Each row of a before or after table is a point. One or more steps were done to the points. Then noise was added and the rows were shuffled. The steps act on columns, c1 being the first. Name the steps. A step turns or swaps two columns, mirrors them in a line or flattens them onto one, adds a multiple of one to another, or multiplies or shifts one. Angles are multiples of 10 degrees, from the lower column toward the higher: turns from -170 to 170, lines from 10 to 170 but not 90. Use the fewest steps. Two steps may share a column if one is a turn and the other turns, adds or multiplies; they go together, in the order done. Otherwise the lowest column goes first.

Before (9 x 3):
[[ 36  14  24]
 [-17 -27  40]
 [ 60  -6  11]
 [  3   4   3]
 [ -8  -5 -10]
 [-25 -25 -46]
 [-19  -4   2]
 [ 14  28   9]
 [ 33  11 -28]]
After, 9 rows:
[[ -8  -4   4]
 [ 12  11 -36]
 [  5  28 -12]
 [ -2  -6  -7]
 [ 15  14  16]
 [-11 -27 -29]
 [  0   6   0]
 [ -9 -27  60]
 [ 25  -5  15]]
Steps: multiply c1 by 0.4; add -0.7 times c2 to c3

Before (11 x 6):
[[ -7   3 -19   7   3   9]
 [  3   5 -11   7  -6  37]
 [  9  11 -23   3  -9  23]
 [ -8  11  13  10  31 -24]
 [  8  13  12  -9  -3  31]
 [ 10  10 -28 -30  19  29]
 [ 12   9 -21   7  -9  11]
 [ -3  25 -15  -4  28 -60]
 [ -6  25   6 -59  -2  17]
 [-19  27 -17  -2  14  24]
 [ 20  26 -25  11  -4  35]]
After:
[[ 13  20  30  35  15  11]
 [  3  19  13  11  14   7]
 [ -1  11   7  37   5   6]
 [ 19  25  16  29  -8 -30]
 [ -3  19   6   9  -7   7]
 [  3  21  14  23  14   3]
 [  4 -15   9  30   7  -8]
 [ -7  14  30  24 -22  -2]
 [ 17  10  28 -61 -23  -5]
 [ 12 -15   9 -24 -28  10]
 [ -4 -10  23  16  -2 -60]]
Steps: mirror c1 and c5 in the line at 20 degrees; turn c2 and c3 by 100 degrees; swap c4 and c6

Before:
[[-12   0   0  10   2  27  10   5   3]
 [ -3  -4  -3   0  -3   2  14   0 -11]
 [ -7   0  -1   8  -6  10 -29   7 -11]
 [ -5  -1   2   9   5  -2  -4   6  13]
 [ -2   0  13   5  -6  -2   8  -1 -14]
 [  6  -4   9 -25  -1   7  11   2 -15]
 [ -7  -1   0  -5  -9  12  -9   0  10]
 [ -9  24  -5  -2  -6  -4   9   8  15]
 [ 11  10   1  10  -9  -2  11   4 -11]]
After:
[[-15  -2  10   8   5  28  -7   0   2]
 [  1  -8  11  10   8  -3 -17   3   7]
 [-13   3  -3   0  -1   2  16  -3  -3]
 [ -1  10  11  10   2  -1  37  -9  -9]
 [ -6   4 -16 -25   2   5  29  -1  -5]
 [  5  -6  -6  -6  -2  12 -28  -8   3]
 [ 18   7   6   6   6  10 -61  -8  -4]
 [ -7   7  19   5  -2  -1   8  -6  -6]
 [-13   6  -5  -1   6  -5  -1  -8  -5]]
Steps: turn c1 and c7 by 50 degrees; multiply c7 by 2.5; flatten c2 and c9 onto the line at 140 degrees; add 1 times c4 to c3; mirror c5 and c8 in the line at 40 degrees

Before (8 x 12):
[[-12  19  -7 -20 -12 -14   6 -20 -21 -23  44 -27]
 [ 23  18  -3 -60  24  15   6  -7  12  31   7  -9]
 [-10  19   6 -21  -4  -4 -19 -21 -11  16  -2  -2]
 [-13   2 -18   7  -9 -14  -8   6  13 -13  12   2]
 [-10  13 -21   9 -17  10   3  13  -4   9  -4  -3]
 [ 14  15 -12  -4  -8 -16  16  -9  10 -14   6 -16]
 [-11   7 -14  12 -21  24  18 -21  12 -28  36  12]
 [ -8 -22 -21  -2 -11  -9 -26  -7 -18 -26  -7   5]]
After:
[[  5  10 -18  -5  16 -26 -32 -21  13   7 -33  16]
 [ 17 -17  17 -11 -18 -11  16 -11  22 -27  -9 -56]
 [ 12  -2 -20   7  20  13  11 -13   7  -2  -2   6]
 [ -1 -19 -14  18  22 -18 -44  14  -4  -3 -27 -27]
 [ 13   8 -17  -4   6  -6 -22   9 -26  14  25  -2]
 [ 18   0   8  14  10  -7  -8  17  18  11 -17 -10]
 [ 10  10 -19   1   5   6 -17  13  11   1  -1   8]
 [ -9 -16  -5  -3  13 -21   6   6   4 -14  17 -21]]
Steps: turn c1 and c3 by 60 degrees; turn c2 and c9 by 40 degrees; turn c2 and c5 by 150 degrees; turn c4 and c12 by 70 degrees; turn c6 and c8 by -100 degrees; turn c7 and c11 by -120 degrees; turn c7 and c10 by -140 degrees
